Rows are points. Each table stands for the endless flat space through its points: a line for two points, a plane for three, and so on. The two share one point or none. Which?
In the rows, zero is written as 128.

First (2 x 4)
[[128 125  89 149]
 [133 120 104 144]]
Second (3 x 4)
[[144 161  93 125]
 [124 143 103 134]
 [129  98  93 149]]
They share: no point

First (3 x 8)
[[161 111 158 114 110 168 124 106]
 [181 101 184 116 112 194 126  94]
 [163  83 142 116 100 146 138  88]]
Second (3 x 8)
[[149 117 118 111  91 164 130 103]
 [164 122 148  76 126 164 100  78]
 [130 119 165 127 110 154 138 123]]
They share: no point

First (3 x 11)
[[165 162 108 161 168 139  82  98 171 114 115]
 [113 133 137 128 160 109 113 138 150 145 135]
 [145 129 109 156 144 133  93 106 162 141 119]]
Second (2 x 11)
[[118 151 129 143 143 114  97 122 171 146 117]
 [109 157 133 142 136 109  96 124 177 151 113]]
They share: [136 139 121 145 157 124  99 118 159 136 125]

First (4 x 18)
[[144 167 117 131 123 133 164 130  87 128 133 125 138 117 176 126 147 138]
 [127 122 130 116 166 149 138 172 109 118 152 110 152 143 176 102 152 125]
 [123 193 157 129  91 136 163 107 118 169 158 129 135 131 137 123 135 107]
 [106 133 155 113 153 157 140 162 131 148 179 123 158 157 156  94 141  96]]
Second (4 x 18)
[[109 186 148 126 155 149 150 158 124 126 150 109 169 146 182 115 160 110]
 [111 145 146 125 129 136 161 131 121 154 164 135 167 130 129 112 152 109]
 [111 172 149 104 165 163 143 164 130 145 134  90 176 127 171 106 158 112]
 [149 169 135 127 113 118 138 139  89 143 174 154 112 163 172  99 124 103]]
They share: no point

First (5 x 24)
[[ 98 108 156 102 122  98 139  91  95 100 116 161 125  99 123 126 100 142
  151 161 103 108 167 127]
 [133  78 155 120 144 118 129 106 122 129  82 138 161  92 103 119  95 133
  141 128 135 132 158 101]
 [106  48 146  64 166 118  81  91 117 164  48 141 153  73 135 106 102 146
  161 117 127 140 175  67]
 [140 121 143 154  97 111 167 114 107  75 137 166 155 106  99 138  70 111
  140 175 118 124 149 126]
 [143 112 206 119 134 132 194 144 117  83 112 142 171 123  41 155 116 169
  124 140 155 132 112 143]]
Second (4 x 24)
[[152 104 166 118 134  99 143 116 102  89 111 161 129 104 107 152  74 138
  129 145 135 105 153 123]
 [127 126 157 129 124 100 143 107 116 116 127 168 144  91 121 133  85 120
  133 129 110 105 141 119]
 [101  62 171 111 152 102 139  93  92 110  67 134 126 125 105 131 123 172
  161 169 124 145 161 115]
 [129  93 174 140 160  70 132 102  92 120  87 167 101 129 141 164  96 154
  145 147 112 127 127 107]]
They share: [118  99 161 115 130 109 144 103 108 107 105 150 144 100 105 127  99 140
 143 147 121 119 157 121]

First (2 x 24)
[[ 99 147 131 108 125 129 152 140 132 111 138 109 117 160 142 150 159 125
   97 123 133 114 157 151]
 [108 171 134 129 125 111 170 164 147  93 123 115  99 154 130 141 150 107
   97  99 142 132 154 148]]
Second (7 x 24)
[[149 146  96 119 147 157 137 127 172  88 110 137 133 120 142 157 164 119
  113 140 146 117 149 163]
 [116 106 161 164 138 122 141 176 125  77 167  66  69 153 129 144 173 139
   98 135 130 131 139 110]
 [119 132 126 154 155 160 166 122 184 107 124  94 152  77 108 116 229 109
  138 132 196 154 174 167]
 [ 74 166 164  93 101 103 168 163  82 121 139  98  70 220 175 176  99 112
   60  69  78  81 148 162]
 [ 72 174 161 111 116 135 206 132 112 155 113  98 127 167 136 153 146  86
  108  59 148 127 176 194]
 [100 160 132  88 115 130 164 157 102 133 111  97  89 155 147 137 136 132
  105  82 132 120 128 143]
 [102 166 129 101 123 121 155 133 141 103 123 129 114 176 169 164 138 105
   64 106 102  81 169 179]]
They share: no point

First (5 x 24)
[[135 100 169 158  98 114 155 161 151 156 165 109  73  85 145 148 158 119
   85  76  83 161 150 156]
 [149  98 158 155  99 128 161 156 161 171 153 102  77  98 132 158 173 139
   97  79 109 154 134 128]
 [153  84 159 138 104 158 179 139 191 182 139  99 103 139 113 172 210 171
  111  64 133 135  86  98]
 [140 166 135 160 103  40 149 151 103 103 111 103  97  89 177  89  78 108
  107 136 151 128 230 179]
 [168 122 135 164 107  92 141 155 135 163 147  95  65  73 145 137 134 128
   99 108 135 160 182 135]]
Second (3 x 24)
[[149 103 140 127  89  91 191 172 166 139 115  90  99 117 173 123 138 124
  112 103 136 115 167 134]
 [161  99 168 135 115  87 179 170 172 157 135 110 113 131 177 113 158 136
  120 115 160 125 161 114]
 [151 107 145 133  97  93 182 164 163 143 121  95 101 118 166 124 143 130
  112 103 141 121 163 132]]
They share: [151 121 146 147 108 101 161 141 151 146 129 100 100 114 143 132 148 142
 108  97 144 134 154 136]
